Each row is a point. To make a cloud, some directions were put in groups of two or more. Within a group, all points are equally far from the middle, so they leave a hole (a ring in 2 directions, a hollow ball in 3). The other directions are filled evenly. Then the cloud was stretched, turned, moved and blurred a little. Count the holes, and give their numbers of directions, smallest first.

Cloud, 22 rows:
[[ 20 -51  37]
 [ 14 -31  -4]
 [ 13  35  18]
 [ 56 -27  22]
 [-61   4 -56]
 [ -7  50 -28]
 [  1  -8  33]
 [ 37  48  44]
 [-41 -12 -20]
 [-37  56  10]
 [-21   0  42]
 [ 47   1 -71]
 [ 24  23 -71]
 [ -5  25  83]
 [ 60 -21 -50]
 [  6  17  82]
 [ 43  29 -24]
 [ 59  47 -77]
 [ 85  12  12]
 [-44  45 -26]
 [-54   0 -16]
 [ 83 -83   4]]
Holes: 0

Cloud, 21 rows:
[[ 23 -27 -31]
 [  6 -48  14]
 [-38  27 -84]
 [-15  46 -50]
 [ 58 -24  13]
 [ 24  78 -48]
 [  9 -77 -26]
 [ 19   2  79]
 [ 62   7 -50]
 [ 14  77 -41]
 [  1  -7 -22]
 [-20 -51   9]
 [ 13  45  85]
 [  6 -46 -12]
 [  2 -34 -22]
 [-19 -38  54]
 [  2  53 -64]
 [ 16  68  53]
 [ 78   4   2]
 [-44 -26  47]
 [ -2  64  15]]
Holes: 0

Cloud (19 x 3):
[[ 33  58  -2]
 [-19  51 -64]
 [ 65  51   1]
 [  2   8 -26]
 [ 13   7 -34]
 [-26  66 -52]
 [ 35  40 -44]
 [-35 -26 -53]
 [  3  32 -62]
 [ 22  67  -4]
 [ 35  42  15]
 [ 16  68 -59]
 [ 17  30 -67]
 [-14  70 -76]
 [ 19  12  -4]
 [  3 -36  68]
 [ 63  56  42]
 [ 62  45   8]
 [ 33 -39  27]]
Holes: 0

Cloud (26 x 4):
[[ 47 -69  37  31]
 [ 15  22 -72 -12]
 [ -2  12  52 -51]
 [ 19  32  48 -33]
 [ 42 -53  18  62]
 [ 46 -69  44  23]
 [-53 -11 -63  39]
 [ 53  40 -11  12]
 [-11 -59 -53 -60]
 [-66  -4 -53  33]
 [ 45  31 -45   3]
 [-51 -71  48   8]
 [ 32 -63  64  -4]
 [ 51 -12  46 -42]
 [ 62 -70   5  -9]
 [ 60  33   0 -14]
 [-25  31  39 -43]
 [-54 -75  22 -38]
 [ 56  39  -4  -1]
 [-20  48  41   1]
 [-45  12  17 -60]
 [-33  -7 -55 -63]
 [ 50  36  25 -17]
 [-11 -13 -65 -60]
 [-67  30  10  17]
 [ 20  19 -70 -20]]
Holes: 2 (2, 2)

Cloud:
[[ 72 -28  36 -51]
 [ 54   9 -70  -8]
 [ 57  -1 -37 -27]
 [-22  -7 -29  45]
 [ 76 -14  25 -11]
 [ 33 -12  44  33]
 [-28  62   3 -69]
 [ 95 -33  34 -31]
 [-70  35 -47  23]
 [-16 -29  49  22]
 [ 36   4 -10  21]
 [ 21 -39  25 -58]
 [ 57  57   2 -23]
 [ -1 -22   5  33]
 [-22 -53   2  -5]
 [ 26 -60  -7  49]
 [ 16 -24 -10  43]
 [ 74 -87 -15  75]
 [ 19  30 -20  15]
 [ 46 -51  41  40]
 [ 37  32 -82 -12]
 [-24 -39  15  27]
 [-23  39 -73 -17]
 [ 79 -16 -15   6]
 [107 -57 -17 -12]
 [ -5 -58 -38  42]
 [ 62 -65  17  52]]
Holes: 0

Cloud, 27 rows:
[[ 57  14  28  -5]
 [-60 -17   8  -1]
 [ 31 -35 -22 101]
 [ 22 -64 -23  15]
 [ 18 -38 -44  79]
 [-36  37  14 -35]
 [ 31  58  60 -39]
 [  1   8 -17 -76]
 [-80  34   2 -43]
 [-59  59  18 -34]
 [ 28 -35  22 -33]
 [  6 -32 -76  35]
 [  0   0  -8 -22]
 [-31  30  57  31]
 [  3  -3 -61 -13]
 [-40  68  10 -15]
 [-34  76  47 -74]
 [-23  19 -83   0]
 [-32 -21  43  -6]
 [-23  97   4 -30]
 [-74 -22  35  -9]
 [-54  -2  37 -43]
 [  9  50  53   1]
 [ -4 -27 -30 -24]
 [ -1  80  72  22]
 [-16  48  77 -18]
 [-18  26  27  85]]
Holes: 0
